Every row gives one point. The ring and each string are closed loops that go straight from each point to the next, and from the last back to the first. Before rounding, they use only three directions, however many columns there are. How many times does the string pass through the ring? Passing back the other way cancels.

Ring (10 x 4):
[[ -0.5   8.3   1.6 -13.5]
 [-13.0  12.3  -2.3 -23.6]
 [-25.4   9.3  -2.0 -26.2]
 [-30.0  -0.5   2.2 -19.8]
 [-28.6  -8.9   8.7  -8.1]
 [-25.3 -10.4  13.6   1.4]
 [-18.5  -6.3  18.0  11.0]
 [ -8.8  -0.7  18.4  14.2]
 [  2.6   2.5  12.9   7.3]
 [  4.5   4.8   6.6  -3.3]]
String (24 x 4):
[[-12.5   8.4   6.8  -7.3]
 [ -7.5  20.5   1.3 -15.8]
 [-14.9  22.0   1.0 -18.2]
 [-16.5  11.7   3.8 -13.7]
 [-12.1   2.3   0.9 -17.6]
 [-13.6  -0.5   1.7 -16.7]
 [-21.0   8.2   4.2 -14.1]
 [-32.9  13.4   0.0 -24.6]
 [-40.2   5.5  -1.8 -29.6]
 [-35.3 -12.6   0.6 -24.0]
 [-24.5 -15.4   5.7 -12.3]
 [-18.6  -1.3   8.2  -6.4]
 [-24.7   6.7   9.8  -5.1]
 [-31.3  -0.4  15.2   2.7]
 [-25.1 -14.1  20.5  13.6]
 [-14.2 -19.4  21.1  17.5]
 [ -9.5 -15.4  21.7  19.7]
 [-11.2  -1.0  23.7  22.8]
 [ -1.8  -7.2  18.6  16.2]
 [ -4.0  -7.5  11.0   2.2]
 [-10.0   2.0   9.8  -1.3]
 [  7.0  -8.3  10.5   4.2]
 [ 15.3  -8.4   8.5   2.8]
 [  0.8  -1.9   6.5  -4.5]]
Times through: 2
String (17 x 4):
[[-36.5   0.2  -0.7 -26.6]
 [-25.1 -19.5   4.1 -15.3]
 [-20.7 -12.3   8.5  -6.4]
 [-18.2 -17.6  11.7  -0.2]
 [-15.0  -2.0   9.5  -3.3]
 [-23.2   3.5  18.4  10.4]
 [-17.4   5.3  25.5  24.5]
 [  2.1 -11.3  19.2  18.3]
 [ -2.1  -5.9  11.6   3.9]
 [ -5.3  -2.2   9.1  -1.4]
 [ -5.6  11.1   8.4  -2.7]
 [ 10.1   8.7   2.5  -9.2]
 [  8.3   3.9  -2.8 -19.0]
 [ -7.8   0.8   2.4 -13.9]
 [-16.4   7.6   3.6 -14.0]
 [-30.3  22.3  -1.0 -25.7]
 [-32.6  14.5  -0.1 -24.7]]
Times through: 3

Ring (8 x 9):
[[ -8.3 -19.9 -11.6  12.3  17.8  12.8  -7.6 -20.1   1.8]
 [-12.1 -10.0 -17.0   8.9  13.3  10.7   8.4 -12.1   8.6]
 [-13.7   2.3 -20.8  -6.8  -4.3  -2.1  13.1  -1.8  15.2]
 [-10.2   8.1 -17.9 -18.9 -19.9 -13.3   2.4   1.2  14.8]
 [ -1.9  12.9  -8.3 -17.1 -27.3 -15.5 -10.2  -1.9   8.4]
 [  6.9  11.6   3.1  -3.3 -22.0  -7.8 -21.3 -10.8  -1.2]
 [  6.1  -5.2   4.1   8.0  -4.2   2.7 -28.4 -20.9  -6.7]
 [ -0.8 -19.2  -2.9  11.1  10.4   9.0 -24.8 -24.2  -4.9]]
String (24 x 9):
[[  8.7 -11.1   8.1  15.8   3.0   8.4 -34.6 -27.0 -11.6]
 [  4.7  -3.1   3.0  17.9   4.2  10.8 -16.0 -20.8  -5.5]
 [  0.3 -27.0  -0.7  16.8  18.0  13.7 -30.8 -29.8  -8.7]
 [-10.7 -44.3 -13.7  -0.5  20.3   5.8 -36.2 -28.4  -2.6]
 [ -4.2  -5.0  -8.4   2.9  -0.4   2.6  -8.8 -13.4   3.3]
 [ -4.2  -5.6  -7.8  11.4   7.0   9.3  -3.2 -15.3   2.5]
 [ -2.6   2.2  -6.4  13.4   3.9   9.6   2.7 -12.7   3.3]
 [ -2.9   5.2  -6.8  15.2   4.2  10.9   7.7 -11.4   4.4]
 [-14.8 -19.2 -20.7  -8.2   5.3  -0.9  -7.4 -11.8   9.5]
 [-19.6 -10.5 -26.5  -0.7  11.5   6.0  17.9  -5.8  16.2]
 [-18.0   4.1 -25.5   0.8   4.7   5.3  30.1   0.3  19.2]
 [ -6.1   9.2 -11.6   3.5  -4.9   2.6  10.4  -5.1   9.5]
 [ -7.7  -0.5 -13.5  -5.8  -6.9  -3.2  -2.4  -7.2   8.7]
 [-16.2  -4.7 -24.5 -26.4 -15.6 -15.9  -2.7  -0.1  16.8]
 [ -7.6  -1.2 -13.6 -10.8 -10.9  -7.2  -7.2  -6.7   8.8]
 [ -1.3  20.4  -7.1  -3.4 -19.8  -5.6   5.8  -1.2   9.1]
 [ -3.0  20.1 -10.6 -24.1 -35.6 -21.1  -5.5   3.7  12.3]
 [ -4.2   7.2 -11.8 -34.3 -37.3 -27.5 -23.4  -0.2  10.1]
 [  8.8  29.1   3.8  -9.4 -36.9 -14.8 -12.5  -2.0   2.9]
 [ 12.0  29.7   8.6   7.5 -25.5  -2.8  -6.6  -6.9  -1.1]
 [ 10.1   9.2   6.5 -11.2 -30.1 -14.9 -36.7 -12.5  -4.3]
 [  0.0 -10.1  -4.2 -12.8 -14.5 -10.8 -34.8 -15.6  -0.9]
 [ 11.5   0.4   9.9   5.1 -13.5  -2.0 -37.0 -20.9  -9.7]
 [  7.5 -16.5   6.1   1.9  -5.1  -1.5 -47.4 -26.3 -11.0]]
Times through: 0
String (23 x 9):
[[-15.4  -6.6 -23.1 -20.8 -10.6 -11.6  -2.4  -2.7  15.1]
 [ -4.1   6.9  -9.2   2.1  -6.6   0.9   2.6  -7.2   7.1]
 [-10.9  12.6 -17.8  -0.9  -6.4   0.6  21.4   0.4  15.3]
 [-23.1  -7.6 -31.5 -12.3   3.1  -2.0  20.0   0.0  21.2]
 [-17.2 -13.7 -23.7  -4.5   7.8   2.4   6.3  -8.2  13.2]
 [ -3.7   2.0  -8.0   7.5  -0.1   5.4   0.6 -11.0   4.7]
 [ -4.2  -2.6  -7.2  23.9  16.2  18.8   9.0 -16.1   2.4]
 [-10.9 -37.1 -13.4  14.1  29.2  16.6 -18.0 -27.4  -1.4]
 [ -7.8 -31.4 -10.8   2.7  14.6   6.1 -27.6 -24.4  -1.6]
 [ -2.4  -8.5  -6.0   5.0   1.6   3.9 -14.7 -16.6   0.5]
 [  4.7   6.5   2.4  19.2   0.9  11.0  -5.3 -16.2  -2.6]
 [  3.5 -23.2   2.5  12.4   9.9   8.7 -37.6 -29.1 -10.2]
 [ -0.9 -28.9  -2.9   3.8   8.9   4.1 -39.7 -27.6  -7.3]
 [ -5.1 -19.0  -8.8  -2.1   2.6   0.2 -24.6 -18.9   0.2]
 [ -0.6  -2.9  -3.8  10.6   2.3   7.1  -9.0 -16.0   0.1]
 [ -9.9 -27.8 -14.0  -3.2   9.7   2.0 -23.4 -20.1   1.9]
 [-14.7 -39.8 -17.6  15.3  34.6  19.2 -11.2 -26.7   1.2]
 [-11.7 -13.5 -15.5  20.0  23.9  19.5  12.0 -16.2   6.3]
 [-19.8 -20.2 -26.1  -1.2  15.7   6.5   8.1 -10.4  13.4]
 [-13.7 -12.4 -19.9  -9.6   0.2  -3.0  -4.0  -8.8  10.8]
 [ -6.6   9.2 -12.2   4.1  -4.0   3.2  12.1  -4.9  10.0]
 [-17.1  11.5 -25.8 -12.5 -10.7  -6.0  25.8   5.9  21.6]
 [-21.1  -2.6 -30.6 -28.4 -14.3 -15.8   9.1   4.4  22.2]]
Times through: 4

Ring (6 x 14):
[[-17.4  10.8   8.3 -12.8 -12.9  17.3  20.5  -7.0   3.1  11.0 -19.7   3.6
   13.4 -13.9]
 [ -7.7  13.8  10.0 -13.4 -20.5   2.0   8.0 -14.9   2.6  -1.7  -8.1   0.3
    7.1   8.9]
 [  6.0  12.1  -4.6  -4.8  -8.8 -13.1  -6.3  -8.2   9.8  -9.4   0.8  -2.0
    2.1   4.3]
 [ 11.3   9.9 -17.8   2.5   6.1 -16.6  -9.6   2.2  16.7  -7.9   0.8  -1.6
    3.0 -13.9]
 [  0.1  10.2 -19.3   2.7  16.8  -0.7   7.8  10.6  19.4   6.2 -13.3   2.8
   14.4 -40.7]
 [-13.8   9.8  -4.0  -6.1   2.8  15.5  20.4   3.4  10.4  13.9 -21.6   4.6
   16.7 -34.2]]
String (27 x 14):
[[ -6.0  28.2  19.2 -18.9 -25.9  -8.6  13.3 -26.0   5.2 -10.1  -5.4   0.6
   16.6  27.4]
 [ -3.2  27.2   9.5 -13.6 -13.6  -9.9  13.0 -17.7  10.8  -7.8  -6.9   1.4
   18.9  11.5]
 [ -1.1   9.0  -5.6  -4.5  -4.5  -1.5   1.9  -2.7   9.4  -0.1  -7.2   0.2
    5.4 -11.3]
 [  4.1  -9.8 -16.1   2.3  -5.0   1.7 -16.5   5.8   4.1   1.3  -1.2  -3.2
  -14.6 -17.0]
 [ 13.4   4.6 -13.8   0.8  -5.2 -18.1 -19.0  -2.9  10.4 -12.2   6.9  -4.2
   -7.6   1.7]
 [ 14.4  29.8  -8.0  -3.5   2.8 -31.7  -1.8 -10.6  22.3 -18.7   3.8  -0.8
   17.4   6.4]
 [ 10.3  36.4  -6.8  -4.7   8.5 -29.1   9.2  -9.6  26.2 -15.1  -2.3   1.7
   28.0  -2.0]
 [  0.6  21.0  -6.0  -4.9   3.3  -9.1   9.7  -3.9  17.0  -2.9  -8.8   2.0
   18.1 -13.5]
 [  9.6 -10.3 -25.5   7.6   5.2  -3.7 -20.5  12.1   9.5   0.2   0.6  -3.3
  -14.2 -26.8]
 [ 15.4  -1.8 -33.3  11.5  19.1 -13.7 -17.8  16.1  19.5  -2.8   0.8  -2.2
   -4.5 -36.3]
 [ 10.0  23.8 -25.5   5.8  28.9 -19.0   8.0  10.3  31.0  -3.1  -8.8   3.1
   25.3 -40.2]
 [  0.5  26.9 -13.1  -1.5  18.6  -9.9  18.4   3.2  25.6   0.8 -14.4   4.6
   29.5 -32.5]
 [ -1.9  15.0 -10.7  -2.2   8.3  -1.8  10.7   2.8  16.8   3.3 -12.6   2.7
   16.3 -27.3]
 [  1.6  -8.3 -22.8   5.6   8.2   6.0  -8.4  14.1   9.9   7.9  -8.0  -0.6
   -6.4 -38.0]
 [ -2.5  -5.4 -24.6   6.2  16.0  10.9   1.0  18.4  13.5  13.6 -14.8   1.8
    1.9 -51.9]
 [-15.1  24.2  -7.3  -5.2  18.9  11.8  36.1   6.9  21.9  16.1 -29.0   8.5
   36.7 -50.3]
 [-17.2  33.1   4.2 -11.8   8.8   8.2  41.1  -4.0  19.9  11.2 -28.0   8.7
   41.7 -31.9]
 [ -9.0  15.7  -2.0  -7.2   0.4   5.8  17.4  -1.8  12.2   6.6 -16.6   3.6
   18.1 -22.2]
 [ -7.0  -7.6 -11.3  -0.9  -2.9  15.1  -0.8   7.6   3.6  11.4 -12.4   0.3
   -5.1 -29.7]
 [ -7.9 -13.3 -11.2  -0.7  -6.5  18.9  -4.4   8.3   0.0  12.9 -11.7  -0.5
  -11.1 -28.9]
 [ -6.6  -9.8  -9.3  -1.9  -7.9  15.1  -4.2   5.4   0.7  10.0 -10.2  -0.7
   -9.3 -23.4]
 [-20.2   3.1   9.8 -13.4 -18.8  24.3  17.2  -6.5  -2.5  14.1 -19.9   2.8
    5.8 -12.9]
 [-23.9  20.7  22.4 -21.1 -23.3  18.9  31.5 -18.0   0.4   9.8 -22.7   5.0
   21.8   1.0]
 [-17.8  29.7  19.7 -19.8 -17.1   7.0  31.5 -19.3   7.3   3.4 -19.5   5.1
   28.6   3.7]
 [ -6.5  13.4   0.9  -8.4  -7.5   2.6  10.3  -6.2   8.4   2.1 -11.4   1.7
   11.2  -9.4]
 [ -3.4  -2.6  -4.0  -4.9 -13.3   6.4  -5.3  -2.3   1.3   2.7  -5.8  -1.5
   -7.0  -7.7]
 [ -4.3   1.2   6.0 -10.4 -25.6   3.7  -5.7 -12.3  -3.1  -2.4  -2.6  -2.5
   -8.2  11.9]]
Times through: 5

Ring (7 x 14):
[[  1.6   8.5 -20.0  12.7  -5.1 -12.7  14.2 -18.3   2.7   4.1  11.1   0.1
    3.9 -23.6]
 [  7.3   3.7 -13.6   4.6   0.4   4.8   9.9 -14.9   3.4   1.0   2.0 -10.4
    0.8  -7.2]
 [  8.5  -3.1   2.0  -3.1   2.2  42.3 -11.7 -13.7  -5.2 -13.7 -16.2 -30.4
   -4.3  23.4]
 [  2.8  -4.4   9.9  -5.3  -0.4  45.5 -20.9 -12.5 -10.7 -21.1 -19.1 -34.0
   -5.6  31.4]
 [-13.3  -3.5  19.2 -13.1  -4.3   1.0 -14.8  -2.3 -10.8 -22.8  -4.9 -21.0
   -4.8  24.1]
 [-19.1   2.3   9.4  -7.5  -7.9 -37.1   1.3  -1.9  -5.5 -13.0  12.2  -2.6
   -0.5  -1.6]
 [-11.7   8.4  -9.8   8.1  -9.9 -34.4  10.4 -12.8  -1.8  -2.3  16.9   4.9
    3.6 -22.9]]
String (25 x 14):
[[  5.6   3.4 -13.1  -3.0   3.9 -23.2  23.6  -6.7  10.7   7.3  11.4  -2.0
    1.3 -13.5]
 [ -0.1   0.5  -1.2  -5.8   0.8  -7.1   6.8  -6.5   1.7  -5.0   2.8 -11.5
   -1.2   2.7]
 [  8.2   3.3 -12.1   9.4  -2.2  28.5  -2.6 -20.6  -3.0  -5.3  -6.5 -18.4
   -0.1   0.6]
 [ 17.3   0.0 -12.1   3.7   4.6  41.3   0.3 -18.3   1.7  -2.8 -12.3 -25.1
   -1.9   9.5]
 [ 13.1  -4.7   0.2 -13.5  10.1  18.3   6.9  -4.3   6.5  -3.5  -8.3 -23.9
   -4.3  18.8]
 [  5.0  -1.8   0.3  -8.1   3.9   8.2   3.6  -6.7   1.9  -6.2  -3.7 -18.4
   -2.8  11.4]
 [  0.9   1.2  -2.6  -0.5  -1.5   8.0  -0.4 -11.7  -2.3  -7.9  -1.9 -15.5
   -1.2   4.6]
 [  0.9   2.3  -4.8   2.6  -2.7   9.5  -0.9 -14.0  -3.0  -7.5  -1.6 -14.6
   -0.6   1.8]
 [  7.3   5.2 -16.0  12.0  -3.3  18.9   2.3 -21.3  -1.3  -2.0  -1.8 -13.2
    1.3  -7.5]
 [  8.6   8.6 -25.4  16.5  -3.4   3.0  13.8 -22.7   3.8   6.4   6.6  -3.7
    3.9 -23.1]
 [  6.3  13.9 -35.3  27.0  -8.3  -8.5  19.0 -28.5   3.9  11.3  14.3   5.9
    7.3 -40.9]
 [ -0.5  10.3 -21.5  19.7  -9.6  -3.4   6.9 -24.0  -2.4   0.7   8.9  -1.1
    4.6 -25.2]
 [ -4.9   4.7  -6.1   4.8  -6.1  -7.9   2.6 -13.5  -3.2  -6.2   5.6  -7.0
    1.0  -7.5]
 [-14.9   5.5  -1.4  -2.5  -6.9 -47.7  13.3  -4.2   0.4  -3.6  18.9   5.2
    2.0 -16.2]
 [-24.1   6.1   3.8  -6.0  -9.6 -70.5  15.3   0.7  -0.5  -5.3  26.1  11.8
    2.4 -20.0]
 [-21.5   6.8   1.4   1.8 -12.5 -45.6   4.5  -7.2  -6.2  -9.5  18.3   5.1
    2.3 -16.1]
 [-14.7   6.2  -1.4   6.4 -11.8 -18.7  -2.8 -13.3  -8.6 -11.4   9.2  -3.3
    1.6  -9.8]
 [-28.7   4.2  11.9  -9.0 -11.3 -65.2   6.3   2.2  -5.5 -12.5  22.3   7.2
    0.9 -10.6]
 [-25.8   1.7  14.5 -16.5  -6.5 -69.3  11.4   7.7  -1.1 -10.4  22.2   6.0
   -0.3  -5.8]
 [-14.8   1.5   7.4 -10.5  -4.1 -39.9   7.9   0.4  -0.9  -8.7  13.1  -2.1
   -0.6  -2.2]
 [-13.3   2.9   3.3  -6.8  -4.8 -38.2   9.1  -2.4  -0.5  -6.7  13.8  -0.7
    0.2  -6.6]
 [-14.1  10.0 -12.1   8.3 -10.5 -50.1  16.9 -11.2   0.6   1.2  23.3  11.6
    4.9 -31.0]
 [ -4.4  14.2 -27.7  24.5 -12.7 -24.3  15.1 -25.0  -0.3   5.9  18.7   9.7
    7.3 -40.9]
 [  2.8  10.8 -24.7  23.4  -9.7   8.0   4.5 -27.8  -3.3   0.9   5.6  -3.7
    4.7 -24.9]
 [  5.9   9.8 -26.6  15.5  -3.7 -14.1  20.6 -20.1   6.4   9.6  13.2   2.8
    5.0 -30.3]]
Times through: 1
